Each row is a point. The window is the flat piece filled in between its corners: a triangle in 3 columns, a solid with four corners in 4, and so on. A path goes straight from each point to the next, and from the last back to the first. After which points does the path pass through the window?

Window, 3 rows:
[[ 27 -16   5]
 [-20  43  49]
 [  4  -8 -63]]
Path:
(1): [19 46 22]
(2): [ 29 -48   9]
(3): [  3 -21 -10]
(4): [58 18  0]
(5): [-15  71  45]
(6): [-37  31  40]
(7): [-38   4  -6]
(8): [  4  36 -19]
Through the window after points: 3

Window (4 x 4):
[[-30 -29  -9  33]
 [-21   8 -10   5]
 [ 53  20 -31 -22]
 [ 23 -58  29 -63]]
Path:
(1): [ 37 -37 -16 -66]
(2): [ -6 -47 -62   4]
(3): [-9 25  1 25]
(4): [46 30 20 10]
(5): [ 30   0 -39 -21]
(6): [-23  22 -65   3]
(7): [-2  0 -4 20]
(8): [ 32  12  55 -41]
(9): [ 12 -64  10 -52]
(10): [  0 -19 -70 -11]
(11): [ 25  27 -20  17]
(12): [ 30  -8  25 -35]
Through the window after points: 4, 8

Window (6 x 6):
[[  5   3 -19 -50  28  26]
 [-45  56 -41 -20  42  22]
 [ 28 -95 -24  18 -18 -55]
 [ 80  28  44  11   0  -6]
 [ 35 -36  39   4  24 -44]
 [-48 -24 -11 -27 -10  39]]
Path:
(1): [-56  24   3 -57   2 -28]
(2): [-23 -38 -20  -3  -4  59]
(3): [ -4 -28 -17  16  16  15]
(4): [-37 -17 -36 -56  11 -19]
(5): [ 19  19  13 -36   1 -19]
(6): [ 20 -31   8  23  -1  34]
(7): [-15 -40 -17  -3  16  24]
(8): [-68 -40 -34 -72 -13 -26]
(9): [ -2 -45   4 -10 -16 -52]
(10): [ 24 -30  14  25  32  44]
(11): [-12 -18   8  -2  25  33]
(12): [-15  38  12 -46  -9  10]
Through the window after points: 1, 5

Window (8 x 8):
[[ 14  29 -48  -4   4  20  43  -3]
 [-58 -38   3 -14  21  -8  76  30]
 [-30 -23  43   7 -44  20   8  84]
 [  4  34 -46  -9 -13 -32 -16 -57]
 [-32 -61 -15  -9  28  62  17 -28]
 [ 52  15 -28 -25  -3 -44 -13 -24]
 [ 12 -22 -64  70  16  48 -24  20]
 [  4  17   9   9  51  24 -38 -55]]
Path:
(1): [-37 -37  16 -49  30  15 -11  40]
(2): [ -9 -10  -7  50 -37  -4  38   4]
(3): [ -2 -53  29  -4 -40  19  48  14]
(4): [-25  13 -56  -3  33   5 -12   3]
(5): [-50  13 -12 -39  32   4 -33   3]
(6): [ 41 -27 -18  50  11  49  30 -37]
(7): [  5   5  -5  30 -19  10  33 -10]
(8): [ -7 -14 -70 -35  41  36 -20  16]
Through the window after points: 5, 7

Window:
[[ 59  51  -9  21  65 -39 -41  45]
 [-65  67  31  28  -4 -62 -22 -21]
 [-20  10 -55 -53 -46 -18 -20 -36]
 [-45 -20   5   0   4 -10  72 -40]
 [-32 -44  45  -3   7  -5  28 -36]
 [-56 -28  -2   2  18  21   7 -23]
 [ 34   6  -1  50 -42  -3  54  14]
 [-30  11 -29 -68 -40   2   4   8]]
Path:
(1): [-15  33   8 -41  16  45  11 -47]
(2): [-25  -7 -29  -9 -11 -22 -11  -9]
(3): [-37 -60  33   5  20 -47  21  30]
(4): [  5  53 -11  29   8  33  11 -27]
(5): [ -6  43  30 -15  14  -3  27 -71]
(6): [-37 -58 -19  -4 -33 -32  36  17]
(7): [-33 -20  11   4  -6 -37  17 -25]
(8): [-13 -13  56   4   7  31  29 -24]
Through the window after points: 1, 7

Window, 9 rows:
[[ 46  40 -13 -22 -54  49   7 -23  33]
 [-39 -12  43 -35  38  -4 -50  38 -40]
 [ 50 -53  37 -41 -41 -15 -60  16  34]
 [ 53  82  -4  39  34   0  29  -7 -39]
 [-34   4  37  39  10 -15 -35  -9 -59]
 [-17 -12  -7  46  50   7  -1  21 -34]
 [-55  25  37  44  39 -42  -1  34 -13]
 [-11  12 -11  -4  29 -35  29 -18 -48]
 [ 88  35  36 -25 -21  69  63 -67  31]]
Path:
(1): [ 23  -5  36  -6 -41  10  47  38 -40]
(2): [  4   1  17  22   9   9  -3  30 -27]
(3): [-10   2  -5   8  43  12  -6 -14 -14]
(4): [  6  10  18  -9  28 -18 -47 -42  34]
(5): [  8   2  21  17 -49  18  20  43 -62]
(6): [  3  53  -3  24 -43  24  37  33 -63]
(7): [ 61  32  27 -13  45 -16 -10 -40  15]
(8): [ 17 -28  15 -28   5  -3 -42  -6  11]
(9): [ 38  12  53   3 -31 -17  -9  50 -23]
(10): [ -6 -15  40 -10  13  12 -13  43 -54]
(11): [-26  -1  30 -31  33 -11 -49  11  -9]
(12): [ 20  41 -11   1  52  11 -20 -22  25]
Through the window after points: 2, 4, 8, 10

Window (11 x 11):
[[-38 -11  16  10 -30 -57  25   7 -16  35  71]
 [  7 -18 -69  41 -61  57  -4  49   0 -46 -32]
 [ 17  27 -15  -1  46  41  -5  22   0  20 -35]
 [ 66   6 -13   2   7  56 -29  -2  35 -22  -9]
 [ 23 -15 -24  18 -21 -15  29 -31 -62   8  25]
 [  2 -56  21  23 -62 -26  47  27 -31  37  16]
 [ 76  18 -39  14  17   7 -17  42  -4  12  16]
 [ 44   3 -30  58  22  13 -30  -4  23  34  -5]
 [ 35  10 -62 -11 -10  28   8   7  37  28 -23]
 [ 36  28 -16 -13   5 -15 -46   0   0  19 -43]
 [-26 -50  13  10   2 -95  59  10  -3  12  27]]
Path:
(1): [  9 -52 -21 -26  10 -20 -28  18  -9  25 -12]
(2): [ 31  33  -2  43  -5 -16  23  -8  -1  23  25]
(3): [ 29  25   8  33 -37 -45  34  11  -2  19  23]
(4): [ -5 -69 -19  -1   4  31 -23  17 -31  12  -4]
(5): [ 47 -51  -9  18  36  21 -34   8 -30  14  10]
(6): [ 17  27 -33  42 -19  -5  14  -3  19  24  -7]
(7): [ 36  32 -20  24 -13  16  18  28 -10  -9 -12]
(8): [ 24 -23 -33   7   5  11 -12  12   6  13   0]
Through the window after points: 5, 7

Window:
[[-16 -31 -16  39 -78 -51  -2  -1  35 -51  16  33]
 [ 30  -3  12  23  64 -20 -10  12 -23 -24  28  -4]
 [-36 -42  28  28  -8  16 -64 -11   0  -4   6   1]
 [-12  14 -30  -9  16 -24 -31 -37 -32  15   7 -16]
 [  6 -11  42  -6  -6  19 -11 -43 -25 -11 -20 -52]
 [ 27  22  49 -21  25 -21  51 -15 -58  35 -26  39]
 [-11  76 -72 -62  18  83  38  95 -37 -51  16  55]
 [-17  11   6  92  14  12   3  17 -53  15 -27 -26]
 [-28  37   5  56  15 -14 -19  24  15  45 -77 -36]
 [-61  52  11  -4   0 -36  18  -9  11 -44   5  47]
 [-53 -27 -24  -1  23  36  28  19  18   0  35 -24]
 [  7   9  12  84 -37   7 -37 -32  31   4  11   2]]
Path:
(1): [ -6  12   3  26   6   9   6 -23 -10 -21 -21  25]
(2): [-31   3  11  -1 -37 -19 -11  11  -2  16  12  -8]
(3): [-12  21  21  14 -18 -19 -20  33 -37   5  40   8]
(4): [  2   0 -12  23  -2  -2   5 -26  12 -26 -36  12]
(5): [-29   4 -15  13  24  20  -6  -8   8 -13 -57  40]
(6): [  5  37  39  50   0 -30   7  26 -39  48  -1 -52]
(7): [-19   2  18  15 -31 -21  -7  -4   9  42   3 -22]
(8): [-32   2 -19  48  12  26 -35 -12 -13 -70 -29  41]
Through the window after points: 5

Window (14 x 14):
[[-55 -36  16 -95  -6  37  -9  34 -45  75 -26 -35  -3 -12]
 [-25  17  -2 -28   7 -49 -21 -62  27  22 -16  45  17  52]
 [ -5 -24  74  65 -25 -41 -12   8 -52  11 -24  32  46  -5]
 [ 58  44  14 -21  66 -12 -10   4  29  29  19   5  58 -22]
 [-23  37  35 -22   7  -2 -25 -39  72 -84 -62 -44 -24 -17]
 [-58   3  14  29 -33   6  20  -8 -27 -51   6  -5 -38 -25]
 [ 21 -58  48  31 -24 -41 -14 -47   1 -28   8 -27 -38 -24]
 [ 47  20  -1  -6  30 -24 -26  70 -22  28 -11  79  16 -50]
 [ 44  26 -13 -54 -49  33 -41  22 -26  41   9  39  50 -10]
 [  4 -41 -55 -53 -56  25  55  23  37 -27 -10  15 -12 -11]
 [ 14  31 -55  41 -20  12  52   2 -25  -9 -47 -31 -24 -87]
 [-65  21  -5  -1  -4   4 -23  12  52  10 -29 -47 -13 -52]
 [ -3  42 -33 -15 -14 -68   3   2  34 -38 -14 -20  -4  25]
 [ 59 -30  17  63  20  43 -63  -6  29 -47 -11 -73 -32  53]]
Path:
(1): [  2   7   0  10   1  -9 -33  -8 -22  -3 -18  -1  33 -47]
(2): [-30  -7 -16 -15   8 -12 -47   2  17  -7   3   3  11  -2]
(3): [  0  29  50 -20 -23 -17  27  -5  29  26 -45 -24 -14  -2]
(4): [ -3  55  42 -29 -11  -1   6  30  38   9 -10   2 -62   8]
(5): [ 15 -16 -29  20  29 -38 -46 -33 -22 -11 -20 -11  86 -34]
(6): [  3  -3 -35 -30   0  18  -3   1 -31 -27  -4 -19  13 -47]
(7): [ 18  32  -8  30 -33   1  13   9   4  21 -34   1 -10 -31]
(8): [-12  15  62 -13 -42 -10  11  58  75  31 -67   4 -35  10]
(9): [ 24 -14 -50  -8  17  -5 -12 -10 -49 -26  23  21  32 -36]
(10): [ -2 -36 -44 -13  36  17 -16 -38 -54 -47 -27 -26  45  31]
(11): [ 20  13  10 -12 -15  -4  -2  16  46   5  -5   8 -11 -17]
(12): [  9  22  31  15   5 -21   7  12  15  10 -12  -2 -24   6]
Through the window after points: 6, 8, 10

Window:
[[ 60  10  37  41  24  -1 -18 -51 -43 -20  -8  66 -16  22]
 [ 20  13 -19 -27  48   1 -41 -19  26 -11   0   8 -53   6]
 [ 33  -8  -1   6  11 -62  31  25 -29 -37 -26  13 -27 -37]
 [-21  20 -12  44   1 -21 -82 -21  -9  -2  33   4  -8  -5]
 [-49  34  32 -20 -72  19 -20  28  -1 -40   8  45 -45 -35]
 [-28  18  27   4  29  23  25   4 -27 -26 -27   1  47  58]
 [ 32  50 -37 -25  16  -2  -4  -9  19 -12  48 -15   3  -9]
 [ 35 -16  -4  41  33 -10   3  37  -8  -8 -17  66 -20 -22]
 [ -8  -6   1  21 -17  -5 -21  -4  48 -20  19 -16  -7  -8]
 [ 17   2 -28  57   9  -4 -95  -4 -21 -10 -73   8   6 -29]
 [-11  55 -23   3   2  27  26 -33   2  45  15   3 -18  -4]
 [  3  53  58  42 -33  35 -16  54  -1 -13   3  -4  -5  54]
 [  4  11  27 -16  17 -25 -35 -15  52  18  25 -14  -3 -34]
 [  9   1  -1   5 -39  10  15 -13 -82  14  44 -14  30  20]]
Path:
(1): [ 23  14   7  21  28   8 -13 -13 -20 -32   0  19 -17 -43]
(2): [ 31  10  20  17 -15 -32  -2 -17 -11  21  -8  45 -12  65]
(3): [ 43  15 -13 -30 -15 -17  18   4 -25   2  -6  32  11  45]
(4): [ -5  26  -2  29  12  17 -27 -20 -10  -8  47 -24  -9 -34]
(5): [ 18  16   3  22   7  17 -20  -6  -8  -3  -2 -19 -18  -5]
(6): [  8   6  17   7  11 -69   8  21   4 -18  10  69  42  35]
(7): [ 16   5   4  20 -14 -11 -38  10  11  -5  -4  40  -7   2]
(8): [ -8  38  26  11  17  12  -1  -5 -41 -41  18 -34 -11   4]
Through the window after points: 1, 3

Window:
[[-31 -10  42 -53   1 -12 -41  12  21  20   3   7 -13  18]
 [ 28  23  10  44   7   4  14   9  -3  21  23  -4   7  -3]
 [-58 -90 -13  -3  40 -11 -39  34  51  57 -53  13  46 -53]
 [ -7  -9 -24  20 -32 -22  34   3 -30  42  29 -11 -12  23]
 [  3 -49  -8 -26   7  43  23  12  15  56 -13  13   9  -4]
 [-26   1  24 -13  15  25   7 -52 -38  24  -5  -2 -69  -2]
 [-84   2 -57  44 -27  36 -36 -22  10  29  50  24  13  14]
 [ 34 -58  24  47  51 -24 -13  42 -66 -12  31  -8  -3  47]
 [ 11 -10 -40  27 -62  16 -25  11  -5  18   3 -10  12   0]
 [  3 -61  38 -26  -7 -35 -46  36   3 -42  60  54  18 -17]
 [-34  51 -40  40  70 -22  -6  54  -4 -35 -57  12 -25  41]
 [-15  29 -52 -20  52 -21 -17  31 -43 -20 -16 -40  -3  24]
 [-95  -9  25  -4 -12  22  -5  43 -10  11 -27 -48 -17 -36]
 [ 37  19  12   1 -32  37 -12  25 -50  70   8  30 -27 -43]]
Path:
(1): [-16 -19  10  14 -20  -6  18  -3   3  13 -26   5  82   5]
(2): [-30 -44 -38   3  21  -8 -30  38  -4  57  20  -4 -73 -18]
(3): [ -2 -26 -28 -27  65 -13 -35  57  49  10  22 -35 -32 -21]
(4): [-21  15 -15  11  -3   1  -5  13 -49   3 -14 -11   6  14]
(5): [-20   3   8   8   2  16  -6 -25 -33  15 -27   4   9  -7]
(6): [ -5  -7  12   4   3   9  -3  45  -7  33  34  -8 -52 -10]
(7): [ 14 -14   7   4  28  13  -5  21  20  10  17   1 -55  -2]
(8): [-53 -16  16   3 -11 -25 -18   7 -48  12  18  25  68   0]
(9): [  0   4 -28  23 -26  -7  24  13 -38  34 -57  31  65  10]
(10): [ -4 -45  17  -6  26   5 -47  33  21   9  44 -30 -58 -19]
(11): [-23  -8 -21 -10  14  -5 -23  41  18   3  25 -27 -41  -7]
(12): [-11 -19  16  22 -16   3  -6   5 -30  17  -4  43  61   7]
Through the window after points: 1, 3, 5

Window, 14 rows:
[[ 27 -32   6   4  19 -47  17  -4  47 -16 -12   2 -45  19]
 [ 20 -13 -11 -36  10 -25  23 -83 -32  -7 -54  12  29  27]
 [-28  25  16 -22 -21  17  28  -3  23  28 -24  25  31 -28]
 [  1  34  43  71  26  11 -73  60  51 -22  -5  50  61  13]
 [-39  11 -23 -74   6 -33 -28  14 -22 -39  48 -50   8  10]
 [  4 -16  -3 -48  42   4 -10  53  -5 -18   0 -48  12  -3]
 [ 50 -21   7   0  -4  15  16 -33  -5   3   8  19 -14   4]
 [-35  11   5  31  11  23 -51  75  -8  -2 -24  43   3 -27]
 [-48  -6 -20 -15  44  38  17 -13  26  33   5  -4 -17   8]
 [  7  46  -2 -10  15   7  16  -7 -12  32 -26  -4 -13  27]
 [-30 -22 -19  -6 -35  10  -9 -20  52  14  -9 -66  -6  42]
 [-13   0  40  25  41 -10 -19  12 -10  -5   0 -26  -9 -22]
 [ 74 -13 -47  -8  19 -46   2 -61  31  -3 -22   3 -19 -50]
 [-26  -3   7  56  18 -21 -29  63   6  22  18   2  56  30]]
Path:
(1): [-19 -95   5 -72   7 -15 -24 -55  31  55 -13  -7  38   9]
(2): [ -9  71 -16  39  29  32  23  47   1 -33   5 -21 -35   5]
(3): [-29  -1  -2  30  26   1  15  85   5 -88   9  -4  14 -28]
(4): [  1   4   8 -12   2   1  -9 -15  17  33  -4   1   3   2]
(5): [-16 -20  22 -14  31   0 -38  28  -9  73  -3  -3  11  29]
(6): [  8  19  -3  48   8 -27  13  11  35 -62  -3   1   8  -4]
(7): [-11   8 -22  40   2 -17  -9  28  -8 -37  12 -24  16  12]
(8): [-28 -20  24 -14  14  -2 -28  20  40  67  -2  -1  35  32]
(9): [ 15 -31  14 -20  15 -11  -1 -20  27  35 -33  10 -32   9]
(10): [  7  20 -32   1  12 -35  17 -27 -20 -58  -1 -10  46  12]
(11): [ 19   3 -49   4  35 -14  57 -46  -4 -39 -28 -24  -1  13]
(12): [-10 -27  48 -12 -13 -15 -72  24  32  33   5  16  11  -7]
Through the window after points: 1, 5, 7, 9

Window, 14 rows:
[[ 76 -27  21 -45  17  -8  40  20 -10 -66  18  26 -52  -3]
 [  7  40  54  -9  31 -18  25   5 -11 -38 -42  -1 -30  13]
 [  4 -10  45 -71  39  -9  72  62 -13 -35  27  18  42  50]
 [  1  -9   1  33   3 -17 -50 -41 -17  80 -14  46 -20 -18]
 [ 64  15  49 -45  82 -28 -15  63  10 -64  19  19  33  30]
 [-19   3  -8  26   8  30 -31 -95  13  -6  28   8 -24 -23]
 [-17   9 -20 -10  12 -22 -54   8   1  35  22 -43 -45 -25]
 [ -1  -2  -5  66  35  18 -11 -26 -51  35   5 -21   0 -65]
 [ -5  -1 -36  73  18  60 -58  10  12  41 -22   0 -46   8]
 [ 41  21 -33  67 -23  -5 -10 -38  37  42 -11 -22   0 -11]
 [-13  29  34  67 -43  15 -33 -18  -4  31  51  20 -29 -45]
 [ 21  18 -20 -30   3 -26  -2  38 -37 -81  -8  32  15  16]
 [ 70   3  39 -45  18  -6  -6  26 -55 -54  13 -20   3  81]
 [ 12  39  -1 -14  -4  61 -44 -12 -10  54 -16  -2  -2 -58]]
Path:
(1): [ 33   0  31 -22 -25  27 -40   4   6 -35  -4  -2 -15 -12]
(2): [ -9  34  -9  20  65 -21  32  22 -23  20  36   0 -10   3]
(3): [-18  39 -28  16  42  28  -7 -13  -6  23   9  14 -54  27]
(4): [ 48 -34  24   9 -14 -16 -44  14  -4   1  11 -17  34 -44]
(5): [ 11 -43  18  -1   7  -8 -28 -24  35   1  -9  -4   7 -15]
(6): [ 21  64 -15  33  18  20 -24   4 -42  16   8  -1 -39 -18]
(7): [ 48  47 -11  35  39   9  15 -67 -20  65  15  82 -31  25]
(8): [ -2   7   5  -5 -13  34 -44  20  -2   7 -16 -50   9 -60]
(9): [ 19 -35  75   8 -19  10  19  35 -25 -41 -24 -30 -12 -43]
(10): [ -6  38 -26  33  27   6 -27 -27 -14  45  45  24  -3  -9]
(11): [ 41  26  14 -21  29  -3  28   4 -26  -9  19   3 -12  45]
(12): [ 48 -19  35 -12  -1   2 -60  23 -36 -51 -12 -24   2  33]
(13): [ 14  -3  38  17   9  -2 -23  -2 -22 -37 -12   7  23  -2]
(14): [ -9  35 -32   7  31  18  34  13   2  87  37   2 -76 -16]
(15): [ 68   3 -13 -15  43   7  23  22 -30  12  13  38 -47 -20]
(16): [-12  -6  52 -18 -46   8 -35 -26  29 -67  -5 -41  10  -2]
Through the window after points: 7, 9, 11, 13, 15

Window (14 x 14):
[[  9  18  24 -31 -44  18 -62  39 -27  35 -25 -36 -14 -23]
 [-63  79   4   8 -20  30   0   6 -36  -8 -58  -1  59 -50]
 [ -2  19  19 -25  74   5 -69 -44   9 -75 -13 -13   9   5]
 [ 29  -2  -9  63 -26 -47 -30 -62  59 -29 -39 -28 -38 -35]
 [ 39 -51  49  17 -32  -6   9  -4  29 -31  -1   2 -31   4]
 [ 33 -55 -56 -23 -77  43 -39 -18 -14  -4   6 -39 -18  38]
 [-26 -35 -10   6 -36 -53  35  36 -75 -17 -55 -42  31  22]
 [-44 -34 -36 -12   6  13   5  53 -36 -16 -16  -4  -9  31]
 [ 46 -13 -50  -9 -39  -5 -22  14 -27 -68  54   3  15 -41]
 [-41 -28  32  35  42  14  24 -33 -31  40  43  15  38  46]
 [ 56  26 -16  -1  57  18   8 -38 -30  14 -33  28   2  24]
 [ 12 -11  24  22  20  10   0  -5  80 -38  51 -48  -4  22]
 [-12 -14 -12  -6 -11 -51  43 -29  38  -7  58  30  40  23]
 [-23  84  28   0 -58 -44  -5 -34 -28 -22 -25 -32 -31 -46]]
Path:
(1): [ -4 -89 -40 -23  -6  33  27  -3  21  30  19 -74   9 -33]
(2): [  7  -4 -18  -1 -39  10 -31  -3 -25 -26  -6   1 -12  43]
(3): [  7  -2 -10  14 -30   6 -24  24   1  -6   8  14  20  45]
(4): [-13  -6 -17 -14 -11 -10  12 -21 -45 -24 -22 -20   5 -37]
(5): [ -8 -14 -32  23  -5  -2  27 -64  23  -5 -10 -41 -35 -46]
(6): [ 30   4   1  10 -26 -17 -45  18  -1 -43   1   3  18  13]
(7): [-27  16 -15  50 -42 -12   5  10 -51 -32  20 -20  52  90]
(8): [  0 -40   4 -30   5 -36  26 -10   4   4 -16  -1  -1 -43]
Through the window after points: 1, 5, 7
